Each point is reached from the start by the listed moves, each made once or not at all, plus a little noise. Is the number of moves made odd or even? Then give how often each move was made.
In the rows, 128 means zero.

Moves:
(1): [192 108  80]
(2): [158 173 142]
(3): [156  71 158]
Start: [118 110  90]
Points:
[148 155 104] => odd (0, 1, 0)
[239  78  86] => odd (1, 1, 1)
[116 109  90] => even (0, 0, 0)

Moves:
(1): [196 132 142 113 111 136 154 122 115 151]
(2): [121 173 131 121 133 144 127 150 130 132]
(3): [115 144 204 175 159 111 146 138 151 112]
(4): [138 137 127 174 115 135 122 126 136 151]
(5): [149 140  86 117 184 177 152 121 149 120]
(6): [136 118 152 123 111 176 128 116 136 113]
(7): [102 149 122 127 124 142 186 107 134 124]
(8): [111 107 105 128 125 135 150 186 119 111]
Start: [ 87 152 114 163 109 137 115 147 132  90]
Points:
[ 76 197 155 192 183 243 173 213 172  47] => odd (0, 1, 1, 0, 1, 1, 0, 1)
[ 82 175 116 201  84 217 126 209 143  82] => even (0, 1, 0, 1, 0, 1, 0, 1)
[ 96 218 172 184 180 234 157 162 190  51] => even (0, 1, 1, 0, 1, 1, 0, 0)
[ 78 165 125 197 191 175 185 202 172  53] => odd (0, 0, 1, 0, 1, 0, 0, 1)
[139 183 225 240  98 195 211 118 161 103] => odd (1, 0, 1, 1, 0, 1, 1, 0)
[ 79 185  66 149 165 206 201 114 158  71] => even (0, 0, 0, 0, 1, 0, 1, 0)

Moves:
(1): [156 142 162 139 163 119 142 119 150 132 137 114 133]
(2): [101 167 135 105 128 136 134 120 162 153 144 125 134]
(3): [109  89 152 152 141 106  99 131 141 107 146 131 110]
(4): [119 163 111 191 150 148 125 141 137 127 138 137 125]
(5): [132 109 137 153 198 151 126 122  91 148 128 127 125]
(6): [159 125 164 116 121 153 121 135 163 120 112 109 116]
(7): [116 104 122 137 134 155 169 141 135 135 108 116 125]
(8): [123 138 118 110 140 118 118 147 134 104 147 140 144]
(9): [122 126 108 130 152 104 102 116 158 127 146 123 130]
(10): [135 117 120 143 112 126 139 162 151 175 140 111 109]
(11): [116  94 109 123 116 181 140  87 138 110 197 103 153]
Start: [127 119 120 106 129 150 105 122 137 134 124 120 109]
Points:
[161  82 162 206 168 213 100 130 246 142 225  53  85] => even (1, 0, 1, 1, 0, 1, 0, 0, 0, 1, 1)
[131  96 100 200 166 239 175 139 213 170 203  63 117] => odd (1, 0, 0, 1, 0, 0, 1, 0, 0, 1, 1)
[108 107  61 180 136 197 100 121 213 161 234  79 114] => even (0, 0, 0, 1, 0, 0, 0, 0, 1, 1, 1)
[119 140 137 182 204 249 156 179 207 228 122  75  80] => even (0, 1, 0, 1, 1, 1, 1, 0, 0, 1, 0)

Moves:
(1): [184 138 147 156 121 131 133 116 126 139 138 101 122 108]
(2): [113 181 141 141 172 123 104 104 129 162 127 165 134 103]
(3): [114 148 168 127 109 123 105 148 144  99 127 141 135 179]
(4): [ 90 116 122 155 129 154 104 125 124  96 114 118 113  90]
(5): [144 120 135 123 154 149 159 123 125 118 128 130 102 147]
(6): [139 144 118  81 113 142 106 116 136 145 107 124 116 135]
(7): [103 155 102 142 108 144 145 128 159 135 122 137 121 138]
(8): [153 135 105 129 158 128  95 168 146 117 126 124 137 166]
(9): [138 120 136 124 138 118 112  83 167 119 120 118 151 129]
(10): [123 109 119 164 129 160 132 133 114 171 147 136 132 130]
(11): [ 94 130 137 105 130 118 136 102 138 154 162  80  86 106]
(12): [149 138 124 119 128 143 117 124 146 112 164 161 145 129]
(13): [138 132 118 103 134 147 147 120 106 121 137  89 175 137]
(14): [137 146 108 135 121 126 115 113  87 116 139 127 112 165]
Start: [143 126 144 103 146 131 139 108 125 138 123 121 139 128]
Points:
[200 249 168 148 185 142  58  90 246 125 151 173 184 177] => odd (1, 1, 1, 0, 0, 0, 1, 1, 1, 0, 0, 1, 0, 0)
[ 91 198  96 114 124 217  40 120 172 126 181 114  91 206] => odd (0, 0, 1, 1, 0, 1, 1, 1, 0, 1, 1, 1, 0, 1)
[ 86 216 150 158 188 150  31  96 223  97  89 167 162 165] => even (0, 1, 1, 1, 0, 0, 1, 1, 1, 0, 0, 0, 0, 0)
[135 231 145 108 195 144  78  86 210 128 109 124 227 216] => even (0, 1, 1, 0, 0, 0, 1, 1, 1, 0, 0, 0, 1, 0)

Moves:
(1): [164 131 134 101 148 130 105 116 140 129 131 141 120 117 127 122 120 121
 146 136 119 120 142 121 129 121 133]
(2): [129 156 116 131 143 134 133 130 127 118 132 138 122 129 117 127 140 142
 157 136 131 129 121 118 119 141 129]
(3): [125 123 141 133 128 128 133 128 132 132 138 113 131 127 130 130 120 128
 131 132 129 128 124 123 136 134 117]
(4): [149 137 130 143 120 125 119 139 109 118 128 142 137 137 129 131 125 111
 126 136 112 132 124 138 137 128 122]
(5): [116 127 117 145 149 136 128 137 132 122 134 130 114 145 136 111 116 123
 123 123 148 123 125 118 134 133 107]
(6): [127 130 125 123 115 142 127 123 125 124 124 112 134 122 134 133 131 134
 131 121 139 127 142 125 123 132 124]
(7): [131 128 129 133 144 128 164 153 124 128 122 136 126 122 132 105 114 116
 131 119 121 110 125 116 137 116 147]
(8): [137 133 138 111 108 136 123 150 148 138 134 121 101 121 124 126 131 118
 112 129 144 114 123 145 148 141 143]
(9): [128 127 126 145 142 118 126 130 148 135 117 113 141 112 126 130 112 121
 130  97 127 120 130 146 147 131 143]
(10): [143 133 113 131 121 136 132 128 130 155 134 125 126 131 126 123 131 150
 136 120 136 128 125 124 139 113 132]
(11): [122 139 125 129 118 132 124 114 143 128 161 119 118 135 124 128 136 115
 122 123 153 126 128 119 130 106 130]
(12): [122 133 140 140 126 134 121 138 115 134 147 150 128 141 116 129 118 134
 121 127 125 129 140 118 133 133 137]
(13): [122 126 117 115 123 132 121 125 122 124 147 123 160 131 131 147 132 130
 112 139 132 136 134 130 139 145 136]
(14): [133 135 142 121 118 124 130 131 116 139 110 120 139 156 132 129 148 127
 143 122 132 134 134 117 138 126 149]
(15): [128 124 136 117 113 125 121 125 140 124 123 152 138 113 148 139 144 133
 138 128 145 137 129 132 132 127 125]
(16): [111 132 115 140 148 144 142 145 124 133 110 134 136 125 125 159 118 141
 131 140 115 135 152 125 141 122 133]
(17): [129 120 136 130 130 137 145 126 132 131 100 131 130 125 117 113 144 107
 112 120 122 132 131 134 136 134 129]
(18): [150 120 137 136 145 122 124 144 141 117 135 107 126 133 140 137 138 138
 131 109 116 142 125 107 114 111 131]
(19): [125 121 124 127 125 137 125 136 122 131 129 129 121 132 127 120 129 122
 142 127 124 139 123 126 133 125 133]
(20): [123 136 118 129 111 134 120 133 140 119 121 132 128 134 122 117 127 141
 135 136 131 125 122 124 138 125 124]
(21): [128 130 124 120 124 127 123 143 129 130 112 137 137 119 107 120 126 129
 133 133 152 122 113 123 105 112 116]
(22): [136 138 133 133 123 126 133 128 136 134 134 115 126 143 139 112 118 126
 132 127 131 153 129 133 118 126 133]
(23): [114 125 121 140 133 119 132 143 137 147 135 120 146 117 125 116 150 143
 131 129 131 112 155 126 128 120 126]
(24): [136 124 134 135 145 140 120 128 130 128 136 127 133 124 125 123 124 147
 131 137 134 121 131 153 144 119 141]
Start: [142 133 143 130 154 122 115 107 125 135 133 146 132 120 141 108 113 142
 133 104 115 152 124 108 122 145 157]
Points:
[152 159 117 122 131 150 113 124 120 166 133 112 171 171 151  88 119 166
 150  96 188 179 131  83 124 136 159] => odd (0, 0, 0, 0, 1, 1, 0, 0, 0, 1, 0, 0, 1, 1, 0, 0, 0, 0, 0, 0, 1, 1, 0, 0)
[118 164 163 128 146 192 150 196 143 177 144 160 183 112 108 106 172 159
 160 114 194 135 181  92 196 129 227] => even (0, 1, 1, 0, 0, 1, 1, 1, 0, 0, 1, 1, 1, 1, 1, 1, 1, 0, 1, 0, 1, 0, 1, 1)
[164 153 141 132 156 175 124 190 151 165 109 189 115 109 108 123 154 173
 165  94 145 181 126  79 141 128 187] => even (0, 1, 0, 0, 0, 0, 0, 1, 0, 1, 0, 1, 0, 0, 1, 1, 1, 1, 1, 0, 1, 0, 0, 0)
[201 187 144 108 152 183 111 152 161 160 198 145 131 124 128  68  85 191
 171 127 148 139 145 102 191 155 219] => even (1, 1, 1, 0, 0, 1, 1, 1, 0, 1, 0, 1, 1, 0, 0, 0, 0, 0, 0, 1, 0, 1, 0, 1)
[194 188 140 193 175 172 136 195 133 148 147 163 120 205 111  12 129 151
 190  80 163 178 101  54 155  75 201] => odd (0, 1, 0, 1, 1, 0, 1, 0, 0, 1, 1, 1, 0, 1, 0, 0, 1, 1, 1, 1, 1, 1, 0, 1)
[186 175 135 130 146 169  68 168 152 206 165 136 194 115 101 133 124 170
 145 103 174 116 208 124 212 102 234] => even (1, 0, 0, 1, 0, 1, 0, 1, 1, 1, 1, 1, 1, 1, 0, 1, 0, 0, 0, 0, 1, 0, 1, 1)
[178 161 141 198 249 164 135 196 147 118 111 178 124 135 121  73  74 122
 185  77  72 152 145  60 194 137 180] => odd (1, 1, 1, 1, 1, 0, 1, 0, 1, 0, 0, 1, 0, 0, 0, 1, 1, 1, 1, 1, 0, 0, 0, 0)
[160 177 139 190 139 167 101 166 175 184 181 140 130 124  84  59 136 154
 154  91 147 124 135 138 225 133 199] => odd (0, 1, 1, 1, 0, 0, 0, 1, 1, 1, 1, 1, 0, 0, 0, 0, 1, 0, 1, 1, 0, 0, 1, 1)
[158 162 116 141 198 150 138 183 208 207 176 108 150  98 131  74  74 138
 134  86 188 117 165  91 189 102 191] => odd (1, 0, 1, 0, 1, 0, 1, 1, 1, 1, 1, 0, 1, 0, 0, 1, 0, 0, 0, 0, 1, 1, 1, 0)
[163 183 153 162 137 154 103 177 165 126 172 198 116 115 120  73 106 133
 169  92 154 127 111 134 213 128 228] => odd (0, 1, 0, 1, 0, 0, 1, 1, 1, 0, 1, 1, 0, 0, 1, 0, 0, 0, 1, 1, 0, 0, 0, 1)
[155 187 108 138 127 161 128 153 213 172 190 114 165  91 151  71 140 193
 167  80 203 123 152 135 198 123 229] => odd (0, 1, 0, 0, 0, 1, 1, 1, 1, 1, 1, 0, 1, 0, 1, 0, 0, 0, 0, 1, 0, 1, 1, 1)
[151 137 149 134 184 132 129 135 178 158 187 147 118 121 177  39 108 116
 173  94 166 147 154  69 146 102 158] => odd (1, 0, 1, 0, 1, 0, 1, 0, 0, 0, 1, 0, 0, 0, 1, 0, 0, 0, 1, 0, 0, 1, 1, 0)

Moves:
(1): [123 123 123 126 103 146 124 130 113 126 127 143 121 138 127 149 130 126
 136 105 100 111 126 118 119]
(2): [137 126 131 131 135 121 127 129 123 138 125 129 139 126 137 140 127 128
 130 123 123 129 129 132 132]
(3): [132 141 110 132 125 127 129 131 131 125 129 113 137 163 130 119 132 130
 140 132 127 135 129 128 135]
(4): [136 110 124 107 137 139 149 128 129 123 136 133 120 107 110 137 122 144
 138 119 130 120 122 112 150]
(5): [141 134 113 144 138 140 116 133 127 129 155 115 127 138 149 131 116 152
 148 135 125 134  93 108 118]
(6): [128 112 133 129 122 150 126 121 130 120 112 136 113 127 134 122 128 116
 132 107 117 117 100 146 116]
(7): [122 114 112 141 118 127 119 128 124 129 135 113 117 143 147 134 116 124
 111 126 135 133 107 132 148]
(8): [134 134 128 131 112  82 150 119 134 128 132 126 114 121 127 133 112 149
 140 130 127  97 130 161 125]
(9): [139 154 128 109 126 110 120 127 139 144 132 115 121 130 118 106 135 143
 128 128 138 149 156 125 134]
(10): [134 128 112 101 158 111 120 105 119 115 125 120 121 133 134 118 130 116
 145 157 132 117 147 117 120]
(11): [152 146 147 120 134 110 141  99 148 107 167 136 145 128 127 117 116 146
 147 125 133 135 132 101 127]
(12): [129 123 124 118 121 119 127 130 130 125 141 137 139 120 130 126 132 131
 130 141 131 123 131 143 128]
(13): [130 129 126 132 122 126 136 140 131 133 134 126 123 134 132 131 140 126
 129 106 130 129 140 129 126]
(14): [119 122 141 131 131 128 133 145 135 118 141 118 109 142 147 129 136 132
 125 140 118 131 107 131 137]
(15): [141 120 116 147 117 152 122 121 139 114 117 144 129 127 107 140 154 133
 106 151 101 122 119 130 113]
(16): [141 124 129 132 130 100 123 125 120 127 138 135 127 137 108 109 131 147
 126 140 134 127 151 135 127]
(17): [120 132 123 130 158 132 140 119 145 130 151 122 121 124 119 102 111 141
  99 128 109 138 146 117 126]
(18): [122 112 100 148 142 127 115 119 121 138 131 126 126 136 114 122 137 106
 137 135 123 136 107 111 134]
(19): [120 118 125 122 127 124 134 130 128 113 122 110 135 110 132 130 134 115
 125 117 119 128 110 125 125]
(20): [125 145 137 147 130 131 119 120 121 137 136 126 118 115 127 123 134 133
 129 126 132 115 125 124 142]
(21): [116 135 133 142 134 138 131 124 112 144 140 112 121 143 136 122 138 107
 107 137 137 129 106 130 128]
(22): [133 119 113 132 133 106 131 142 118 130 124 154 139 135 127 119 140 140
 118 127 130 139 123 110 149]
(23): [108 131 128 109 144 132 115 134 141 113 106 120 108 155 126 143 136 134
 116  95 129 120 126 120 119]
(24): [114 114 127 120 128 142 140 117 135 145 120 132 130 149 146 129 131 154
 134 138 125 126 144 121 144]
Start: [123 111 151 130 153 118 132 132 129 148 115 134 133 136 130 116 119 147
 136 152 149 153 105 110 155]
Points:
[160  71 145 146 152 109 173  87 169  98 156 157  93 126 101 120 126 179
 166 164 101 114  25 107 160] => odd (0, 0, 0, 1, 0, 1, 0, 1, 0, 0, 1, 0, 0, 1, 1, 0, 0, 1, 0, 0, 0, 0, 0, 0)
[161 108 145 134 136  31 141 124 179 104 146 148  71 205 123  91 153 229
 106 119 133 143  88 122 168] => odd (0, 0, 0, 0, 0, 1, 1, 1, 1, 0, 1, 0, 1, 1, 1, 1, 0, 0, 0, 0, 0, 1, 1, 0)
[151 129  95 186 200 132 118  99 145 137 199 119 120 249 105 106 149 188
 121 128  87 161  73  35 123] => even (1, 1, 1, 0, 1, 0, 0, 0, 0, 0, 1, 0, 1, 0, 1, 1, 1, 1, 0, 0, 1, 0, 1, 0)
[174 154 143 139 131  50 172 108 186 120 204 130  99 198  93  71 134 241
 133 158  86 146 159 106 144] => even (1, 0, 1, 0, 0, 0, 0, 1, 1, 0, 1, 0, 1, 1, 1, 1, 1, 0, 0, 0, 0, 0, 0, 0)
[146 108 112 155 207  73 144  77 156 117 190 139 116 223 140  48 140 234
 110 234 118 162 126  48 215] => odd (0, 0, 1, 0, 0, 0, 1, 0, 0, 1, 1, 0, 0, 1, 1, 1, 1, 0, 0, 1, 0, 1, 0, 1)
[100  80  98 152 191 108 133  86 123 186 164  78  45 187 136 100 109 218
 125  93 107 112  33  81 194] => even (1, 1, 0, 1, 1, 1, 1, 1, 1, 0, 0, 0, 0, 0, 0, 1, 1, 1, 1, 1, 1, 0, 1, 1)
[126 105  91 124 149  74 111 111 133 128 129 114  52 249 108  93 196 149
 142 163 102 105  86 143 125] => even (1, 0, 1, 0, 0, 1, 0, 1, 1, 1, 0, 1, 1, 1, 1, 1, 0, 1, 0, 0, 1, 0, 1, 0)
